Rows are points. Each copy is the shape, with its points in the same order, turned, moved and blurred by noise. Is it also mirrored, or only turned?
In the rows, zero is written as 128.

Shape:
[[ 97 186]
 [142  87]
 [207 140]
 [112 114]
 [116 100]
 [176 199]
 [126 119]
 [114 143]]
Copy 1, 8 rows:
[[133 201]
 [143  98]
 [ 50  98]
 [143 127]
 [153 109]
 [ 58 180]
 [131 110]
 [142 150]]
Copy 1 is: mirrored
Copy 2, 8 rows:
[[ 75 100]
 [159 168]
 [195  96]
 [121 159]
 [125 165]
 [145  53]
 [133 148]
 [109 133]]
Copy 2 is: mirrored

Shape (8 x 3):
[[222 156 116]
 [ 81  97  88]
 [141 111 123]
 [190 127 111]
 [ 89 102  97]
 [181 130 118]
 [130  79 146]
 [ 73 121 132]]
Copy 1:
[[174 200  73]
 [ 61 101 143]
 [126 125 113]
 [139 158  83]
 [ 74 112 145]
 [145 146  93]
 [123  80 119]
 [ 90 102 177]]
Copy 1 is: only turned
Copy 2 (8 x 3):
[[205 118 189]
 [119  85  68]
 [133 107 137]
 [187 100 161]
 [119  90  91]
 [171 114 167]
 [105  78 142]
 [ 89 121  94]]
Copy 2 is: only turned
Copy 3 (8 x 3):
[[205 155 191]
 [103  91  96]
 [127 123 155]
 [169 127 177]
 [104  99 105]
 [162 134 175]
 [ 93 113 170]
 [ 83 133 101]]
Copy 3 is: only turned
Copy 4, 8 rows:
[[199 193  93]
 [104  63  73]
 [156 119 110]
 [184 148  83]
 [111  85  88]
 [172 151 102]
 [154  75 128]
 [ 83  95 117]]
Copy 4 is: only turned

Shape, 8 rows:
[[121 153 207 108]
 [106 170 116 133]
 [137 105  86 145]
 [109 152 128 161]
 [ 56 136 142 171]
 [160 106 176 150]
 [173 200  65  83]
 [115 135 106  96]]
Copy 1 (8 x 4):
[[136 126 172  42]
 [108 149  92 100]
 [103 119 113 167]
 [130 165 104 110]
 [178 149  80 102]
 [143 132 178 131]
 [  7 156 120 111]
 [ 86 116 101 115]]
Copy 1 is: mirrored
Copy 2:
[[ 95 136 209 119]
 [107 173 122 127]
 [166 125  91 137]
 [106 149 122 154]
 [ 60 119 108 143]
 [148 102 178 162]
 [186 237 124 103]
 [140 154 121  92]]
Copy 2 is: only turned
Copy 3:
[[155 172 169  82]
 [ 99 155 146 156]
 [126  95 101 164]
 [123 131 158 164]
 [105 102 201 146]
 [195 121 136 120]
 [ 90 203  58 174]
 [ 94 137 107 125]]
Copy 3 is: only turned

Shape (13 x 8):
[[129 142  69 151 129 151  70 129]
 [ 87  95 148 147 125 142 187 109]
 [101  97 137  72 155 105 123 141]
 [100 121 119  96 101 120 140 116]
 [131 148 169 115 101 128 158  78]
 [117  92 182  98 117 104 153  90]
 [ 73 159 191  93 134 161 194 118]
 [ 68  92 217 120 108 167 141 102]
 [184 165 112 142 123 118  65 153]
 [ 84 123 186 146 162 105 164  99]
 [126 185  75 148 100  97  50 113]
 [128 183  79 135 141 129  34  89]
 [125 193 107 151  83  76  51 152]]
Copy 1, 13 rows:
[[118 192  85 141  95 109  77 145]
 [109  99 143 173 141 155 138  77]
 [ 82  78 101 116 156 108  97 132]
 [111 116 124 107 143 134 103  94]
 [140 136 168 120 184 134 129 106]
 [114  81 159 134 189 119 107 101]
 [ 82 108 152 117 187 199 165 119]
 [ 66 102 183 168 188 181  93 105]
 [129 177 133 114 100  74  98 189]
 [ 75 109 147 164 184 117 163 102]
 [106 223 112  92 109  68  86 125]
 [106 231  81 122 142  81  77 151]
 [ 83 204 150  74  89  60  99 139]]
Copy 1 is: only turned
Copy 2:
[[156 122  75 110 127 152  88 187]
 [132  79 112 143 157 167 199 105]
 [ 90 132 127 101 171 112 137 107]
 [112 131 116 115 122 129 168 129]
 [171 145 145 117 126 145 197 103]
 [143 120 142 116 161 102 198  91]
 [108 135 173 121 159 203 199  89]
 [137  95 177 116 196 155 228 141]
 [191 143 129 122 122 122  62 151]
 [148 126 121 157 200 154 188  85]
 [175 187  82 142 108 119  97 185]
 [179 195  72  98 139 145  94 187]
 [165 187 128 175 107 111  88 187]]
Copy 2 is: mirrored
Copy 3 (13 x 8):
[[123 177  82 127  99 145  86 133]
 [ 99  93 155 154 125 165 184 133]
 [ 96  88  91 113 138  86 156 155]
 [100 121 122 102  97 123 168 142]
 [131 130 190  97 126 125 171 137]
 [115  87 169 126 125  86 180 134]
 [ 83  88 174  74 174 166 190 149]
 [ 69  58 195 114 140 135 142 102]
 [158 168 116 108 106 113  67 189]
 [ 80 116 175 155 173 121 174 152]
 [104 225 110 104  80 108  91 159]
 [119 224  94 102 125 105  79 122]
 [ 88 204 131  96  74 100  79 202]]
Copy 3 is: only turned

Shape, 12 rows:
[[163 113 152 103  96  96 119 139 131]
 [130 116 132 153  98 143 111  19 125]
 [138 116 126 118 180 116 186 165 100]
 [117 146 181 128 210 145 119 154 124]
 [139 120 138 148 123 127 137 155 144]
 [153 167 143 118 126 160 118 158 112]
 [128 111 128 127 124 147 114 150 124]
 [ 90 107 159 119 102 126 149 149 121]
 [121 106 143 104 180 148 123 165 141]
 [122 119 126  93 128 139 124   9 130]
 [132 156 120 119 116 110 133 146 155]
 [156 103 147 120 112 137 214 163 151]]
Copy 1, 12 rows:
[[151 119 144 166 114 120 118 169 129]
 [ 78 151  96 165 119 108 127 124 227]
 [204 123  91 131 156 172 132 108 110]
 [191 124 123  83 192  99 138 105 142]
 [141 146 114 124 154 131 119 151 118]
 [133 134 174 133 174 142 125 116 127]
 [128 120 120 129 140 119 114 122 120]
 [127  97 100 156 163 112 147 139 110]
 [172 103 112  87 155 123 106 116 123]
 [106  98 100 153 114 132 141 113 249]
 [135 132 135 122 135 149 162 162 131]
 [161 118  86 157 177 186 108 175 114]]
Copy 1 is: only turned
Copy 2:
[[175 137 138 116 132 161  93 163 122]
 [220 115 142 131 133  77  81  79 179]
 [104 101 152 135 122 158 169 115  93]
 [100  97 164  97 158 162 184 110 177]
 [124 128 149 124 129 113 130 148 140]
 [123 117 139  75 177 136 110 125 128]
 [112 126 135 115 138 125 109 134 146]
 [118 153 175 140 125 144  91 123 137]
 [ 93 121 125 105 115 161 148 120 163]
 [223 133 122 125 119 116 101  41 171]
 [148 158 137 107 142 112 139 145 127]
 [121 131 183 110  65 130 130 143  86]]
Copy 2 is: mirrored
Copy 3, 12 rows:
[[121  94 107 106 107 100 112  87 120]
 [144 176  57 189 146 122 101  52  83]
 [151 140 164 138  93 100 177 138 150]
 [111 163 172 123 173 103 140 165 129]
 [152 107 141 138 131 128 118 108 136]
 [137 157 153  92 119 137  93 116 121]
 [130 130 125 128 129 152 128 107 141]
 [103 115 129 164 105 127 104 115 159]
 [118 135 145 113 158 122 156 130 167]
 [131 205  43 168 143  85 121  64 123]
 [167 120 112 116 118 110  94 125 149]
 [158 104 175 148  94  92 126  71 179]]
Copy 3 is: only turned
